Each row of a before or after table is a point. One or more steps were done to the points. Then noise was added and the rows were shuffled. The steps act on how far a point lies along the listed directions, d1 being the first. What was done? A step turns or swaps two directions, mirrors them in a line or flattens them onto one, adds a multiple of one to another, or multiplies one. Angles are multiples of 10 degrees, from the lower direction toward the higher: turns from -170 to 170, lines from 10 to 170 but not 90. Use the fewest steps. Two steps may share a direction if one is a turn and the other turns, adds or multiplies; they go together, in the order done. Otherwise the lowest direction goes first.
(in the rows, 128 means zero)

Directions:
(1): [135  54 130]
(2): [200 134 112]
Before (13 x 3):
[[ 90 169 124]
 [ 69 175 119]
 [141 124 131]
 [159 127 119]
 [138 121 111]
 [130 179 117]
 [125 177 151]
 [ 97 172 125]
 [112 167 135]
 [175  96 132]
 [239  84  70]
 [237  85  92]
 [244 120 102]]
After:
[[124 144 136]
 [ 77 237 130]
 [176 105 107]
 [186  89 101]
 [169 122 122]
 [ 47 218 129]
 [ 85 162 151]
 [119 138 116]
 [174 151 107]
 [181 138 141]
 [179 117 113]
 [ 40 226 104]
 [114 158 128]]
Steps: mirror d1 and d2 in the line at 140 degrees

Directions:
(1): [119 145  99  54 133 135 193  68]
(2): [173 133 115 158  70  93  97  51]
(3): [181 133 104  62 105  76 110 186]
(4): [187  89 159 113 212 123 109  97]
(5): [189 162 130 123 107 223 123 139]
Before, 10 rows:
[[ 58 120 130  66 193 115 201  95]
 [122 150 136 186 114 159  90 125]
 [140 129 121 137 101 138 138  92]
 [127 120 144 175 122 149 101 180]
 [123 104 161 141 178 166 117 197]
 [153 110 146 151 116 138  84 183]
 [166 100 164 170 119 133  99 114]
 [130 134 150 183 107 118 101 149]
 [ 96 132 141 195 138  98 105 166]
 [130 117 107 139  87 116 150  94]]
After (10 x 8):
[[143 129 154 186 113 100  88 127]
 [106 111 148 146 149 159 118 198]
 [138 108 112 133 108 111 144  86]
 [  0 134 122  70 176  96 217 115]
 [110 125 142 200 135  74  87 143]
 [125 134 140 186 129 122  79 106]
 [162  88 172 166 138 121  91 114]
 [134 123 137 180 111 131  96 163]
 [141 117 120 131 121 123 136  89]
 [178 114 144 151 105 150  77 172]]
Steps: add -0.3 times d1 to d2; turn d2 and d4 by 30 degrees; add 1 times d3 to d5

Directions:
(1): [160  81 138 130 131  58 107  82  84 215 161  96 139 182]
(2): [183 189 143  97  65 157 116  51 113 150  71 131 170  98]
(3): [106  62 186  66 106 152 155 183  94 158  78  77 127  89]
(4): [114 169  61 172 132 182  85 183 122 197  99  71 140 146]
(5): [ 62 148  96 157 132  62 159 119  68 101 118 102 206  79]
(6): [106 145  88  46 184 138 175 137 129 180 118 201 170 159]
Before:
[[143 136 122 132 119 124 106 125 173 137 111 132 124 119]
 [134 166 114 178 153 135 102  96 145  88 142 131 139 143]
 [217  45 186 107  93 124  63 102 126 182 122  92  66 175]
 [180 120 192  91  86 181 137  95 172 118  82 155 116 120]
 [ 71 148  75  78 150 209 123 217 136 182  93  99 138 122]
 [146 170 125 193  95 167  74 126 122 101 108  87 135 118]
 [179 112 181 133  76 186 100 145 165  65 134 132  56  91]
 [105 179 123 140 116 219 102 185 150 125 101  91  96 119]
 [ 48 147  91 147  99 167 126 177  89 147  78  80 168  72]
 [ 49  90 113  94 126 177 173 234  86 175  46  91 158 116]
 [152 166 117 176 100 192 119 124 135 109 105 117 129 102]
 [162  53 224 113 100 127 106 130 143 154 153 109  54 154]
 [112 143 127 143 119 193 126 193  86 148  86  74 162  55]]
After, 13 rows:
[[135  71 151  40 133  77 138  85  88 214 144 122 153 165]
 [155  99 162 188 107  95  88  98 105 113 151  95 119 151]
 [150 132 116 159 124 105  95 105 177 141 135 136 124 128]
 [ 81  16 189  22 102  93 184 167  38 209  64  93 172 129]
 [133 148 117 174 159 111 101  96 137 111 151 121 146 156]
 [186 153  87 221 120 157  34 134 169 133 193 120  66 180]
 [197 185 109 191  99 187  81  84 192 139 111 131 114 161]
 [137  38 199  99 115 109 139 149  39 194 118  51 159  82]
 [145 157 144 177 137 173  98 149 209  67 180 189  39 159]
 [ 78  17 198  73  84  78 160 135  23 209  99  53 161  85]
 [160 123 142 147 130  88  86  81 112 194 178  89 103 189]
 [200 141 132 167 124 156  73  91 222  10 155 217  38 150]
 [170 107 134 186 103 125 101  83 101 166 152  98 116 147]]
Steps: turn d1 and d4 by -130 degrees; turn d2 and d6 by -30 degrees; add 1.5 times d5 to d3

Directions:
(1): [ 35 154 118 130  91 143 154 153 198 149  90 121 177  80 134 172 130 118
  92  63  55 165  69  81]
(2): [111 134 163 148  67 111 178  74  79  97 122 164  93 196  47 183 130 205
 122 164 100 172  79 126]
Before (10 x 24):
[[ 76 151 144 136  61  95 184 102 149 113  96 145 117 159  62 173 121 167
  116 112  78 173  48 107]
 [106 145 140 148  95 147 144 124 139 111 116 126 142 136 103 161 125 150
  118 120  89 155  75 115]
 [221 108  82 109 204 119  65 171 116 141 163  96 102 109 199  52 136  62
  153 121 197  49 221 165]
 [118 119 131 118 100 112 127 114 112 130 125 142 147 132 114 145 143 182
  121 125 111 138 129 119]
 [ 90 137 136 138 125 116 145 132 149 124 134 113 131 104 109 151 132 130
  129 103 104 140 114 126]
 [157 136 124 117 150 132 123 158 144 128 134 117 154  94 168  92 115  92
  127 134 140  99 147 148]
 [220 121 106  90 186 141  69 145 108 125 174 110  88 118 182  49 133  76
  140 156 210  56 194 140]
 [172 105 108 126 165 131  96 130 112 128 147 118 110 129 144  91 128  98
  142 149 172 108 192 156]
 [211  95 112 133 176 122  79 108  88 110 148 155 124 131 136  79 145 118
  160 155 174  75 177 151]
 [135 109 132 123 116 133 138 119 128 119 148 141  99 120  99 137 117 135
  153 143 121 151 118 150]]
After, 10 rows:
[[176 101 124 135 148 122 113 102  83 113 149 134  85 161 113 107 127 137
  145 169 168 120 180 163]
 [180 128 131 122 148 120 122 139 110 121 138 126 137 115 153  96 117 105
  140 155 149  95 162 167]
 [ 95 151 131 142 108 155 134 151 162 116 117 116 163 107 124 142 128 122
  111 107  89 154  87 113]
 [119 110 137 127 105 126 137 129 138 124 137 137 103 114 102 146 122 140
  144 132 111 156  99 141]
 [239 125 137 105 157 126  96 100  58 103 182 138  51 182 130  71 142 136
  148 193 214  82 179 151]
 [ 45 160 127 122  79  99 169 135 201 140  82 116 151 113 106 156 123 132
  107  70  63 164  48  93]
 [102 139 142 129 136 120 137 141 161 132 138 112 137  90 121 140 139 116
  133 101 112 134 123 124]
 [109 114 131 121  97 118 126 123 126 140 121 136 157 114 123 145 142 171
  118 109 113 140 129 112]
 [206  96 126 151 150 108  95  81  59  94 146 171 107 166  86 110 137 162
  157 173 161  97 149 149]
 [250  97 108 119 177  97  90 124  60 113 168 127  59 175 143  79 135 113
  160 176 212  56 212 178]]
Steps: turn d1 and d2 by -40 degrees
